Rows are points. Each copy is the shape, with its points in the same order, stretched, turned, moved and blurred by noise. Some copies are also mirrored. Which?

Shape (7 x 3):
[[ 2.0  4.6 -2.5]
 [ 2.1 -4.4  3.7]
 [-3.3 -4.7  6.6]
 [ 5.7  4.6  0.0]
 [ 0.1 -1.7  4.7]
 [ 5.2 -1.1 -0.3]
 [-1.3 -0.2  0.8]]
Copy 1, 7 rows:
[[ 2.6  3.8 -6.1]
 [-1.3  3.5  5.2]
 [-8.2  3.3  5.5]
 [ 4.8  7.2 -4.6]
 [-3.5  4.8  2.6]
 [ 4.5  3.8  1.0]
 [-2.7  1.8 -0.8]]
Copy 1 is: only turned
Copy 2 (7 x 3):
[[-2.0  4.2  2.2]
 [ 1.7 -1.0 -4.5]
 [ 3.9 -4.5 -1.5]
 [ 0.3  6.8 -0.9]
 [ 3.2 -0.7 -2.3]
 [-1.7  3.1 -4.1]
 [ 0.4  0.1  1.3]]
Copy 2 is: only turned
Copy 3 (7 x 3):
[[ 2.1  1.5 -2.0]
 [-0.3 -3.2  4.0]
 [-2.3 -6.8  1.4]
 [ 5.0  1.3 -0.4]
 [ 0.8 -4.1  0.9]
 [ 1.4  0.8  3.0]
 [-0.2 -1.9 -1.0]]
Copy 3 is: mirrored

Shape:
[[ 1.6 -1.6  0.9  2.2]
 [-4.9 -2.5 -3.8 -0.8]
 [ 0.6 -5.6  1.4 -4.1]
 [ 0.7  1.3 -1.6 -4.0]
 [-3.5  1.7  0.3  5.8]
 [ 2.9  4.9  1.1  2.3]
 [-1.6  2.9  2.3  1.1]
 [ 0.5 -0.4 -6.5  7.7]
 [ 1.3  5.1 -0.8 -2.0]]
Copy 1, 9 rows:
[[ 1.8  0.9  1.7  2.4]
 [ 0.2  5.7 -5.7 -3.1]
 [ 0.6 -3.7 -2.8 -0.4]
 [ 0.0  0.0  1.1 -6.1]
 [-2.3  5.0 -0.2  3.7]
 [-0.2  0.3  7.1  0.8]
 [-4.6  1.2  1.0  0.0]
 [ 8.2  9.7  1.8  3.0]
 [-1.4  0.7  5.0 -5.4]]
Copy 1 is: only turned
Copy 2 (9 x 4):
[[ 2.0  1.4 -1.9  2.6]
 [-4.6  3.8 -5.1  1.4]
 [ 1.6  0.8 -7.4 -0.6]
 [-0.6  1.9 -0.4 -4.2]
 [-2.9  0.1  0.3  6.3]
 [ 2.3  0.0  4.9 -0.4]
 [-1.1 -2.0  1.7  1.1]
 [-0.4  7.8 -0.6  6.5]
 [ 0.3  0.3  4.3 -3.9]]
Copy 2 is: only turned
Copy 3:
[[-0.9 -0.3 -0.2  1.8]
 [-2.6  3.0 -0.6 -4.6]
 [-1.7 -3.5  6.2 -4.1]
 [ 3.4  0.2  1.0 -3.1]
 [-1.5  6.8 -3.9  2.6]
 [ 4.2  2.3 -3.2  3.8]
 [ 1.5  4.5  0.2  1.3]
 [-2.2  2.4 -9.7  3.0]
 [ 5.4  2.3 -1.7 -0.3]]
Copy 3 is: only turned
Copy 4:
[[ 4.8 -0.3 -0.3  0.8]
 [-1.7 -3.9 -4.3 -1.0]
 [ 1.4  3.0 -6.8 -0.1]
 [-0.4  2.1 -0.3 -4.7]
 [ 1.7 -3.5  4.6  2.6]
 [ 4.5  2.0  6.8 -0.8]
 [-0.4  0.8  3.3  1.2]
 [ 6.1 -8.4  3.6  0.3]
 [ 0.0  2.6  4.8 -3.2]]
Copy 4 is: mirrored
